Every row gives one point. The points of each table are mixes of a few directions, plus a little noise. Count the directions of each table, and those that both share. Where both have some left over, give the other angles between the two spaces (their principal angles), to ten degrees, smallest first.
In the rows, 128 means zero.

First, 7 rows:
[[135 147  88]
 [108 177 122]
 [142 123  98]
 [117 109 177]
 [125 158 101]
 [100 114 216]
 [170  69  94]]
Second, 6 rows:
[[121 127 146]
 [147 125  84]
 [101 200 111]
 [ 99 137 192]
 [144 125  92]
 [156  54 145]]
Directions: first 2, second 2, shared 2

First (8 x 8):
[[230 120 167  71  90  87 119 126]
 [127  89 153  98 110 108 133 172]
 [ 83  65 172 159 127 131 168 118]
 [152 160 120 109 133 127 137  95]
 [103 155  74 138 161 112 134  86]
 [109 166  98 211 141 190  78 135]
 [151  81 151 135 107 105 108 157]
 [ 72 188  90 103 155 165 147 137]]
Second:
[[111  91 137 104 115 150 155 168]
 [208 104  42  77  90 159  72 131]
 [148 158 131 126 147 106  86 114]
 [ 91 175 188 196 210  85 179 107]
 [107 106 149 117 132 136 151 158]
 [ 89 132 158 138 113 122 136 124]
 [ 97 161 116 232 120 120 197  46]
 [127 113 117 114  98 142 125 133]
 [134 124 134  88 111 126  83 145]
 [168 117 109  89 145 134  98 155]]
Directions: first 5, second 4, shared 1; angles 30, 80, 90

First:
[[ 70 111 103 116  65  91  56 130 161 135 166]
 [101 154 163 123 134 168  95 133 182 140 110]
 [ 87 192  90 166 167 211 107 149 129 135  97]
 [154 102 145 117 154 134 179 128 106 150 125]
 [143 148 119 127  95 127 126 113 110 130  88]
 [ 71 189 145 121 141 111  63 136 135 111 124]
 [228  59 135 142 139 101 209 114 118  85 161]
 [170  68 125 112 128  81 188 121  81 137 154]]
Second (11 x 11):
[[115 123 151 122 100  96  72 131 120  59 136]
 [134 137 144 142 108  39 164 111  56 156 192]
 [159 111 192 141 136 178 108 136 171  47 116]
 [ 67 118  53  79 125 177  71 146 174 160  59]
 [110 171  64 162 126 119 164 126  45 188 137]
 [186  85 172 104 190 155 186 132 140 108 104]
 [102 117 129 121 109 152  98 138 125 121 115]
 [116 156  75 143 137 160 155 125 144 202 118]
 [128 139  94 112 135  67 133 120 103 135 135]
 [115 123 180 150  83 137 115 124 152 146 169]
 [176 130 155 134 160 129 143 121 175  83 127]]
Directions: first 6, second 6, shared 4; angles 80, 90

First:
[[128 156 114  70 183  99 125 145 145 206 151  94  84  95 152 107 146 111]
 [ 88  85  81 180 130  92 214 164 174 107 131 152  82 145 182 244 144 183]
 [136 136 138 120 125 135 112 121 120 130 127 124 139 126 118 105 125 118]
 [145 135 156 130 103 157  90 105  98 102 116 131 170 136  92  83 111 111]
 [138 115 154 170  75 166 108 104 100  59 104 154 183 157  88 117 105 129]
 [146 173 134  47 183 113  90 129 126 215 149  83 104  87 131  57 140  89]
 [117  86 134 212  61 157 150 115 118  27  99 176 172 173 108 178 109 160]
 [113 127 101 113 159  97 160 151 155 166 143 116  87 113 161 162 146 139]
 [117 140 103  91 177  92 149 150 156 190 149 105  78 102 164 141 148 128]
 [147 128 162 148  84 170  86  97  90  76 108 142 185 147  82  83 103 113]]
Second:
[[ 88 130  60 115 175 114 143 109  88 118 127  99 118  94 133 109 112 129]
 [ 92 133  87 117 171 139 119 142 107 129 145 107 144 115 111  95 124 149]
 [163 133 234 145  84 198  62 219 200 162 174 165 198 200  69 108 165 177]
 [110 133 124 124 149 155 104 163 131 138 152 121 159 137  99  97 134 157]
 [159 129 192 140  91 155 101 163 169 143 142 153 153 165 108 132 146 142]
 [155 123 159 137  95 119 134 119 143 127 117 145 118 139 141 152 131 113]
 [116 121  55 120 142  58 194  36  74  97  76 107  54  72 191 167  97  72]
 [140 121 110 130 114  85 167  72 109 110  93 127  80 104 170 165 113  87]]
Directions: first 2, second 2, shared 0; angles 70, 70

First, 11 rows:
[[158 145 152  87  94 105 138 100 127  86  48 168 142 196 108  88 123 143
  140 148 108 109 199 134 112 176  76 195 110  72 132 193]
 [139 138 122 138 132 152 129 135 113 144 147 159 138 143 124 127 148 130
  143 108 125 139 127 148 138 114 143 114 133 126 129 139]
 [131 119 165  86  84  80 130 131 130 106  71 125 147 122 124 109  91 124
  124 163 125 125 149 115 127 179  65 180 121  92 131 171]
 [128 130 117 141 140 144 127 131 124 139 149 133 126 127 130 134 140 128
  131 115 129 132 119 135 132 111 147 110 132 139 127 117]
 [122 121 121 164 133 172 118 196  91 207 230 159 162  64 139 161 147 108
  151  85 146 183  43 161 178  82 167  54 158 159 129 119]
 [126 145  81 151 189 144 135  47 171  73  99  85  57 197 125 122 155 153
  103 129 114  70 188 103  73 106 176 133 105 152 122  66]
 [ 95 113 107 138 166 102 126  84 176  88 110  35  68 112 141 142 108 131
   82 155 134  85 135  78  89 122 148 129 115 165 121  52]
 [150 131 152 133  88 165 123 214  64 210 198 223 206  91 124 136 146 110
  180  86 136 200  66 188 195 114 121  89 157 110 135 195]
 [135 140 114 127 146 129 134  83 147  90  92 119 100 178 121 114 138 144
  119 135 116  96 176 118  98 132 134 150 112 123 126 118]
 [141 138 116 155 135 179 126 164  94 180 195 184 155 124 126 140 164 124
  159  84 131 164  92 168 161  91 164  80 146 137 130 140]
 [ 83  86 163  89 102  35 121 122 171  87  70  19 107  50 146 134  47 112
   75 199 144 103 116  60 107 182  66 174 119 133 125  99]]
Second (8 x 32):
[[144  79 171 151 145 127 189 148 152  81  81 121  78 160 119 147 134 108
  179 147 129 132 110 145 128 147 134 129 151 201 179 127]
 [170 192 168 158 100 135 140 121 139  69 157  81 123 167 146 144 107 119
   96 129  98 123 132  56 109 139 151 122 146 124  84  83]
 [135 136  85 162 119 170  81 155 134 198 182 117 143  87 130 132 137 114
   95  94  78 174 130 117 120 131 136 115 108  98 117 167]
 [ 26 182  54 105 102  76 187  91 103 148 114 101 117 135 123 151 211 164
  104  53 109 170 127  76 118 154  62 161  50 119  74  85]
 [ 82 128 155  83 127  80 115 124 127  95 115 131 151 198  97 125 101 141
   90 138 176  94 139 171 104 105 111  93 139 120 115  86]
 [135 112 127  80 140  96  87  64 112  79  56 139 125 139 135  79  90 141
  129 177 163  63 159 142 133  92 100 162 117 132 127 105]
 [153  97 122  88 155 142  90 118 103 166 126 201 164  54 146  86 107 145
  175 172 184  86 129 180 176 103 150 144 151  92 156 177]
 [178  98 142 195 136 198 136 204 155 186 192 135 121  84 132 157 137  93
  157 115  88 183  98 139 137 153 182  97 162 137 170 194]]
Directions: first 3, second 6, shared 0; angles 30, 70, 90
